Each row of a before or after table is a point. The points were changed in one or more steps. Then noise was added and the rows were shuffled. The steps act on how far a point lies along the listed directions, d1 being the first. Write out the steps. A step turns or swaps two directions, mirrors them in a line or flattens them onto one, adds a multiple of one to another, or multiplies one. Angles are multiples of 10 degrees, from the lower direction toward the higher: turns from -170 to 170, lines from 10 to 170 but not 90. Use the fewest steps. Two steps may share a direction if one is a turn and the other turns, adds or multiplies; they go together, in the order done. Otherwise the lowest direction goes first.

Directions:
(1): 0.001,-0.045
(2): 0.045,0.001
Before (10 x 2):
0.001,0.031
-0.027,-0.001
-0.021,-0.009
0.040,0.024
-0.036,0.009
0.030,0.028
0.049,0.025
0.043,0.064
0.030,0.025
-0.026,-0.044
After (10 x 2):
-0.002,-0.051
0.001,0.075
0.025,0.044
-0.035,-0.007
-0.015,0.028
0.011,0.034
-0.023,-0.017
0.032,0.046
0.012,0.040
-0.016,-0.019
Steps: turn d1 and d2 by 30 degrees

Directions:
(1): -0.012,-0.046,0.004,-0.043
(2): 0.000,0.031,0.048,-0.029
(3): 0.038,0.019,-0.033,-0.035
(4): -0.050,0.026,-0.026,-0.016
Before (14 x 4):
0.011,0.036,-0.029,0.008
0.015,0.026,-0.019,0.022
0.003,-0.002,-0.023,-0.007
-0.003,0.027,-0.023,-0.016
0.008,0.038,0.004,-0.032
0.046,0.005,0.011,0.017
-0.039,-0.042,0.007,0.021
-0.043,0.016,0.102,0.042
0.031,0.047,0.028,-0.016
0.001,0.027,-0.039,0.000
0.029,0.019,-0.033,0.016
-0.002,-0.004,-0.009,0.006
0.026,0.006,-0.021,-0.007
-0.017,0.024,-0.025,0.026
After (14 x 4):
-0.009,-0.001,-0.050,-0.052
0.033,0.036,0.007,-0.041
-0.001,0.025,-0.028,-0.042
0.035,-0.009,0.015,-0.021
-0.023,0.024,0.021,-0.022
0.025,0.018,-0.007,-0.009
0.008,0.021,0.015,-0.037
0.011,0.038,-0.016,-0.047
0.002,0.007,0.008,0.006
0.045,0.020,-0.011,-0.028
-0.136,-0.084,0.059,0.035
0.006,0.032,-0.010,-0.056
-0.029,-0.010,0.042,0.072
-0.009,-0.018,-0.030,-0.066
Steps: turn d1 and d2 by -120 degrees; add 0.7 times d1 to d4; multiply d3 by 1.6

Directions:
(1): -0.003,-0.002,-0.053,-0.040,-0.031,0.033,-0.026,0.042,0.019
(2): -0.028,-0.050,-0.021,0.006,-0.022,-0.008,0.066,-0.006,0.024
(3): -0.063,0.002,0.019,-0.055,-0.009,-0.024,-0.010,-0.013,-0.030
(4): 0.026,0.049,0.005,-0.027,-0.015,-0.053,0.034,0.024,0.026
Before (14 x 9):
-0.064,0.038,-0.022,-0.095,-0.051,-0.015,-0.036,0.005,-0.020
0.023,0.031,0.001,-0.015,0.032,0.007,-0.075,0.017,0.011
0.030,0.003,-0.057,-0.045,-0.045,0.002,-0.010,0.072,0.060
0.006,0.056,0.008,-0.028,0.016,0.017,-0.055,0.025,-0.024
0.024,0.023,0.024,0.056,0.035,0.013,-0.066,-0.009,-0.015
-0.037,0.027,-0.002,-0.054,-0.014,-0.002,-0.032,0.009,0.003
-0.011,-0.007,-0.046,-0.029,-0.033,0.009,0.040,0.045,0.056
-0.026,0.025,0.006,-0.005,-0.003,-0.014,0.000,0.004,-0.009
-0.029,-0.054,-0.058,0.005,-0.001,0.024,0.015,0.006,0.020
-0.017,0.016,-0.044,-0.057,-0.054,-0.022,0.052,0.030,0.015
0.029,0.062,0.032,-0.069,-0.033,-0.035,0.002,0.056,0.019
-0.052,0.057,0.045,-0.039,0.038,-0.001,-0.054,-0.034,-0.076
-0.008,0.018,0.036,-0.027,0.027,-0.025,0.027,0.013,-0.022
0.004,0.003,-0.042,0.036,0.004,-0.015,0.030,-0.002,0.029
After (14 x 9):
-0.028,0.026,0.007,-0.006,-0.004,-0.015,0.002,0.000,-0.008
-0.049,0.064,0.024,-0.059,0.025,0.003,-0.057,-0.014,-0.066
0.022,0.026,0.012,-0.002,0.042,0.005,-0.072,0.005,0.004
0.027,0.031,0.003,0.037,0.016,0.017,-0.071,0.012,-0.002
0.023,0.052,0.066,-0.036,-0.009,-0.044,0.009,0.020,0.000
-0.040,0.019,0.019,-0.033,0.001,-0.008,-0.027,-0.012,-0.009
0.000,0.053,0.022,-0.013,0.027,0.014,-0.053,0.011,-0.033
-0.030,-0.057,-0.044,0.018,0.008,0.022,0.018,-0.006,0.013
0.022,-0.019,0.006,0.014,-0.003,-0.014,0.005,0.012,0.026
-0.006,0.024,0.029,-0.036,0.021,-0.023,0.025,0.021,-0.017
0.005,0.003,-0.038,0.037,0.006,-0.019,0.032,-0.003,0.029
-0.018,-0.020,-0.003,0.010,-0.005,0.000,0.051,0.005,0.035
-0.024,0.007,-0.005,-0.019,-0.026,-0.031,0.063,-0.009,-0.005
-0.068,0.029,0.017,-0.057,-0.023,-0.024,-0.023,-0.032,-0.040
Steps: flatten d1 and d4 onto the line at 110 degrees

Directions:
(1): 0.009,-0.079,-0.051,-0.031,-0.011,-0.036,-0.010,0.009,-0.034,-0.008,-0.016,0.017,-0.022,-0.025
(2): -0.004,0.010,-0.023,0.026,0.049,0.006,-0.030,0.012,-0.036,-0.037,-0.018,-0.027,0.067,-0.037
(3): 0.049,-0.015,-0.008,0.015,-0.040,0.003,0.017,0.021,-0.026,0.033,0.061,-0.052,0.030,0.003
(4): -0.049,-0.003,0.002,0.037,-0.020,-0.080,-0.012,0.022,0.028,-0.022,0.009,-0.038,-0.003,0.019
(5): -0.079,-0.039,0.018,0.033,-0.012,0.045,-0.004,-0.017,-0.040,0.028,0.012,-0.006,-0.009,-0.007
(6): -0.027,0.003,0.023,-0.080,0.043,-0.023,0.023,-0.013,-0.029,0.009,0.013,-0.041,0.012,0.027
Before (9 x 14):
-0.033,-0.017,-0.008,0.002,0.029,0.018,-0.014,-0.008,-0.049,0.003,-0.025,-0.021,0.028,-0.025
-0.023,-0.009,-0.007,-0.007,0.040,-0.033,0.010,0.018,0.001,-0.039,-0.030,-0.019,0.032,-0.026
-0.044,0.044,0.040,-0.011,0.022,0.040,-0.006,-0.031,0.036,0.023,-0.039,0.029,-0.020,0.009
0.012,0.033,0.042,-0.033,0.002,0.051,0.033,-0.026,0.024,0.028,0.009,0.014,-0.019,0.023
-0.017,0.014,0.028,0.007,-0.018,0.014,0.023,-0.026,-0.009,0.025,0.024,-0.012,-0.013,0.023
-0.018,0.023,0.035,-0.025,0.012,0.051,0.006,-0.021,-0.010,0.034,-0.003,0.023,-0.018,0.002
0.018,-0.016,-0.008,-0.047,0.026,-0.018,0.000,-0.003,-0.047,-0.004,-0.009,-0.011,0.006,-0.016
-0.035,-0.033,-0.029,0.103,0.000,0.031,-0.054,0.019,0.006,-0.038,-0.055,0.055,0.005,-0.061
0.015,0.076,0.046,-0.025,-0.002,0.049,0.028,-0.012,-0.001,0.013,0.016,-0.017,0.017,0.010
After (9 x 14):
0.016,0.033,0.013,-0.040,0.047,0.061,-0.002,-0.017,-0.030,0.014,-0.013,0.014,0.021,-0.019
0.050,0.091,0.036,-0.077,0.025,0.031,0.035,-0.015,0.006,-0.004,-0.010,0.005,0.016,0.009
0.017,-0.030,-0.007,-0.010,-0.027,0.016,0.014,0.000,-0.038,0.042,0.020,-0.026,0.006,-0.006
0.023,-0.026,-0.012,-0.005,-0.021,-0.051,0.034,0.037,0.008,-0.010,0.026,-0.052,0.026,-0.005
0.030,0.052,0.018,-0.058,0.063,0.056,0.013,-0.029,0.009,-0.011,-0.036,0.020,0.022,-0.007
0.055,-0.020,-0.018,-0.057,0.003,-0.023,0.008,0.003,-0.028,0.009,-0.001,0.005,-0.012,-0.010
-0.025,0.027,0.018,-0.013,0.026,-0.002,0.010,-0.031,-0.003,-0.009,-0.015,0.005,-0.010,0.012
-0.064,-0.070,0.003,0.163,-0.076,0.094,-0.023,0.022,-0.047,0.047,0.046,-0.019,0.019,-0.045
0.007,0.048,0.009,-0.003,0.051,0.042,-0.019,-0.009,-0.015,0.009,-0.019,-0.030,0.067,-0.021
Steps: turn d1 and d6 by -20 degrees; add -1 times d6 to d5; turn d2 and d3 by 110 degrees; multiply d4 by 1.6
